Every row gives one point. Two turns around zero, p and q, are shown by what they do to some points. Write where each new point lands after one turn and then the other. Backwards means that the second turn is done in reverse. Each puzzle has new turns, and all numbers are rounded.

Turn p:
[ -4.1 -13.4  16.6] => [ -4.3 -10.7  18.4]
[-26.8 -17.0  13.8] => [-25.8 -18.2  14.2]
[ 0.6 -4.7  7.1] => [ 0.3 -3.2  7.9]
[ 12.3  26.4 -13.3] => [ 10.2  25.1 -17.0]
[ 18.0   8.7 -24.3] => [ 19.5   6.9 -23.7]
Turn q:
[-19.2   0.2 -31.9] => [-26.8  12.1 -22.9]
[16.7 12.6 22.6] => [23.1  3.3 20.1]
[-4.2  3.5 10.3] => [-1.0 -0.7 11.6]
[ 2.6 -2.4 19.2] => [ 7.3 -9.5 15.4]
[17.5  6.7  5.7] => [18.9  4.3  2.7]
[-13.4 -20.5 -25.8] => [-21.5  -9.3 -26.7]
Where do these land?
p, then q: [19.4  2.0 14.5] => [21.1  1.3 11.9]
p, then q: [12.9  8.9 11.9] => [13.7  7.7 11.8]
q, then p: [-14.9 -15.1 -12.8] => [-15.9 -14.3 -12.5]
p, then q: [-28.5  -3.7   5.7] => [-26.9  -8.2   8.4]
p, then q backwards: [18.1 22.2 10.2] => [11.4 28.2  0.1]
p, then q: [ -6.9 -14.4 -29.5] => [-10.0  -8.7 -30.8]

Turn p:
[-20.7  31.0   0.5 -22.9] => [-35.1  22.1  12.1  -6.8]
[12.2  6.8 -8.0 32.6] => [ 21.7  14.2 -18.5  17.5]
[-1.7 -6.2  4.7 -5.3] => [-1.6 -7.6  5.3 -1.9]
[-1.7 -4.7 16.5 20.8] => [10.7 -4.6  5.0 23.9]
[ 24.0 -21.0 -11.1 -24.9] => [ 13.8 -16.0   0.5 -36.3]
[-12.2  -5.9  -2.6  -0.3] => [-9.5 -8.2 -4.4  3.6]
Turn q:
[ 5.7 22.5  8.5  5.8] => [ 2.8  8.5 22.6  7.3]
[  9.6  15.2 -15.7   1.2] => [ 3.2 19.7 -0.1 13.2]
[ -7.7 -29.5  10.5   7.8] => [ -7.9 -29.6 -11.5  -5.4]
[-17.6  21.9  -6.3  -3.0] => [-13.8  21.4  10.7  -8.7]
[-10.2  21.7 -16.1 -21.8] => [  0.7  33.1  -0.3 -14.7]
[  5.5 -19.5   8.3 -12.9] => [ 13.8 -15.1 -10.8 -10.5]
[ 14.7 -32.3  10.9  22.9] => [  1.2 -37.9 -10.5  18.8]
Where do these land?
p, then q: [-17.6  13.4  23.8  20.3] => [-22.6 -12.9  21.7  17.8]
q, then p: [  0.5  -7.1 -20.6   0.2] => [ -5.3   9.6 -18.8  -0.9]
p, then q: [-20.0  23.8  12.2  -6.5] => [-22.0   0.0  23.8 -10.4]
q, then p: [ 10.0 -25.6 -11.8 -15.3] => [  8.5   0.6 -23.7 -22.2]
q, then p: [27.2 -4.6 -3.6  1.2] => [ 24.9   4.8 -11.1   2.9]
